Each row of a before or after table is a point. The points were changed in one or more steps. Then noise was added and the rows were shuffled. The steps act on how far a point lies along the listed directions, d1 being the first. Name the steps. A step turns or swaps two directions, mirrors them in a line or flattens them onto one, adds a multiple of one to another, or multiplies one. Angles are multiples of 10 degrees, from the lower direction toward the higher: turns from -170 to 170, lines from 10 to 170 but not 90. Use the fewest steps. Two steps may share a direction if one is a turn and the other turns, adds or multiplies; they go together, in the order done. Otherwise the lowest direction goes first.

Directions:
(1): [  8 -30  68]
(2): [-30  61  30]
(3): [68 31  5]
Before (9 x 3):
[[ 29 -16  56]
 [ -6 -28  59]
 [ 42  12  76]
 [ 39 -60 -24]
 [-21  -1  73]
 [ -9  83 -70]
 [ 43  12  40]
 [ -5   3  49]
 [  0 -17  68]]
After (9 x 3):
[[ 31  -1  60]
 [ 62  37  48]
 [-56  60 -72]
 [ 11  14  74]
 [ 17  14  46]
 [ 53   2  41]
 [ 21 -11  60]
 [ 38 -53 -29]
 [ 51  26  16]]
Steps: turn d1 and d3 by 30 degrees

Directions:
(1): [ 59  77  37   8   9 -17  48  37]
(2): [  9 -60  71 -58  47 -12  21   8]
(3): [ 83 -44 -47   2  -6  23  44 -38]
(4): [ 10   4  12  50  47 -72 -18 -66]
(5): [ -7 -30  35  18 -95 -50  30  -4]
(6): [ 12   8  69  36 -16  75 -24 -45]
Before (12 x 8):
[[-45 -12  34  -5  35 -43 -29   7]
 [ 15 -23  42  17  -4   4  14 -40]
 [-32  30 -82  19 -47  -1 -29  22]
 [  7   4  37   2  35  11 -27 -47]
 [-17  28 -95  44 -22  10 -19 -12]
 [-18  13 -32  11 -21 -48  17   6]
 [-19  14 -13   0  -5  -4 -26  -2]
 [-67  -5  66   6   1 -28 -26   6]
 [ -5  12 -21  12 -37   8  -2 -12]
 [  9  19  29 -28  18 -18  14  38]
 [ 38  28   5 -22  11 -12  31  44]
 [  5 -40   6 -30 -10   1   8  -7]]
After (12 x 8):
[[-30  19 -24  14 -22 -48  11   8]
 [ 20   0  32   3  35  13 -21 -51]
 [-15  42 -90  44 -22   1 -13  -2]
 [-14  19  -6   2  -6  -1 -23  -2]
 [-53  -3  82  15  -1  -8 -23  -6]
 [  1  15 -22  10 -36   6   1 -10]
 [-32  46 -66  22 -45   1 -28  28]
 [ -7   5  28 -27  15 -11  -2  30]
 [  9 -30   7 -33  -9  -7  15   0]
 [-40  -3  51   3  31 -31 -30   2]
 [ 22 -27  33  15  -2  -2  20 -40]
 [ 13   8  -3 -25  11  -9  13  37]]
Steps: multiply d1 by 0.4; turn d3 and d6 by -20 degrees

Directions:
(1): [ 14 -13 -23 -75 -43  -4  26  44  95 -31 -27  10]
(2): [ 55  61 -57 -47  23  -5 -42  57 -60 -20  13   4]
Before (12 x 12):
[[  9  33 -15  36  30  17 -48 -31 -95  21  23  -3]
 [  6 -12  -1 -26  -5 -12  -6  33  12 -26  -6   5]
 [ 11  30   5  24  37   7 -38   1 -77  15  19  -9]
 [ 11   7 -12 -12   2  -4  -6  -4  21 -10   1  -1]
 [  3  39 -10  50  26  12 -31 -25 -94  20  16   1]
 [-29 -11  19  37   4  17  10 -39 -20   2  -3  -2]
 [ 10  35 -13  35  28   3 -35 -10 -75  12  23 -14]
 [-12 -22  23  51  -1   7  -8 -48 -11  28   8   2]
 [ 16  16 -16 -30 -26 -10 -12  16 -20 -28  -9   3]
 [  7  -1  -5 -18   1   1   4   2  -6 -14  12  -5]
 [-13   2   6  24  10  -3  -3  -7 -11   7  10  -4]
 [ 15  14 -26 -20   5  -4   4  17 -15 -23  -1 -14]]
After (12 x 12):
[[  0 -10   3 -14  -5   2  13  -5   8 -12   9  -5]
 [-17 -33  26   4  -8  -9   8   2  21 -14  -7   2]
 [  4  16 -13   2  12  -5 -11  14 -14  -3  10  -2]
 [ -6 -13   5 -20 -43  -8  10  -4  22 -24 -19   2]
 [ 30  23 -22  13  15   3 -39  -2 -53  12  17   5]
 [ 47  43 -65 -69 -10  11 -35  42 -10 -22  -3  10]
 [ 44  53 -62 -53 -11   6 -23  51 -20 -23  -8  14]
 [ 37  31 -29 -59   0   2 -22  58  -1 -20  -3   1]
 [ -2  -4   2   4   0  -3   0 -18  25  -3   2  -1]
 [ 39  38 -51 -50  -8  -1 -20  48   2 -23   1  -3]
 [ -3 -13  -9 -17 -12  -3  25   4  27 -21 -11 -12]
 [  5  27 -16   6  17  14 -15  -2 -55 -11   4   0]]
Steps: turn d1 and d2 by -90 degrees

Directions:
(1): [ 12 -14  50 -17 -34  15   6  27 -16 -22 -80  40  17  53  27   0 -64 -34
 -43  42]
(2): [ 39 -18  36  25 -21 -53 -34 -33   3  -7  43  21 -11  38   2  69  61 -40
 -59  -6]
(3): [ 84  73   9  24 -12  10 -18 -29  -2 -41   9  16 -48 -25  70 -11 -27   0
  41  -5]
(4): [ 46   5 -19 -37  24  -5  -7 -20  -2  95 -40  41 -21 -36  -9  32 -33  32
 -47 -49]
(5): [-29  92 -30 -24  -1   5  25 -41 -31   4  37   4 -37  50 -58  -6 -28 -13
 -39  38]
(6): [-43 -33  29   2  45 -25 -31 -59  -7   3  18 -30 -16 -20  21 -38 -67 -76
 -11 -40]
Before (9 x 20):
[[-58 -36 -32 -25  11   8   6  21   9  47 -12 -20   5 -23 -25 -16   9  46
   15 -13]
 [ 46   5  17  31  -9  -3  -8  18   7  24 -25  12  -9 -38  57   3  -7  26
   36 -44]
 [-51 -29  20 -36  28  15   1   4  -6  34 -27 -10  -9  10 -16 -36 -61 -35
  -35   7]
 [  7  54 -13  -3 -25 -19  13   8  -8  -5  31  -7  -7  39 -44  51  85  18
   -7   8]
 [ -1  34   6  32  -8   1  -5 -34  -6 -55  14   0 -32  40   5 -39 -13 -45
   34  35]
 [ 17  29  11  -4  -2 -22 -18 -46  -8  75  -8  22   2  -6 -13  43 -13  -5
  -69 -26]
 [ 55   2   5 -20  22  -6 -34 -35   7  32  -4  18 -52 -50  12   6 -37  20
   12 -56]
 [ 70  78 -12  -3  -8  36  34  19  -8  -8 -37  20 -46  -5  35 -52 -38  44
   34  31]
 [-10  43   8   6  -5  24  18 -30 -16 -18  -2  16  -6  21 -10 -20 -25  -1
    8  31]]
After (9 x 20):
[[-30 -60   9  15  -1 -13  11  49  12  51 -29  -3  37 -12  -5  13  21  26
    2 -32]
 [-73 -88   9 -21  28 -17 -13   4  11  17  15 -30  13  -1 -58  -9   3 -15
   -3 -23]
 [-32   7 -13  12 -13  18  -1  15   7 -39  18 -33 -13 -15  23 -42  13  29
   69  16]
 [ -9  -2 -35 -43   7  26  62  62  -4  75 -67  19  13  18 -57 -19   0  70
  -30  28]
 [ -8  33   0 -10   6  18  19 -34 -15  24 -14  27  -4  11 -25  -7 -31  10
  -13  14]
 [ 23  17 -12 -14  24  -9 -11 -56 -10  56 -28  37 -44   6 -18  -6 -48 -19
  -23 -17]
 [-69  -6  34  25 -17 -22  -1 -18  -5  -9  33 -31  40  41 -29  11  28 -49
  -39  28]
 [-47  -7  44  -7  21  15 -13 -15  -9 -35   0 -34 -23  14  24 -66 -74 -73
    6  19]
 [ 47  84 -23  -1 -40  -8  16  17  -7  -4  25  11 -15  34 -33  65  95  45
    1  12]]
Steps: turn d3 and d4 by 130 degrees; multiply d6 by 1.6
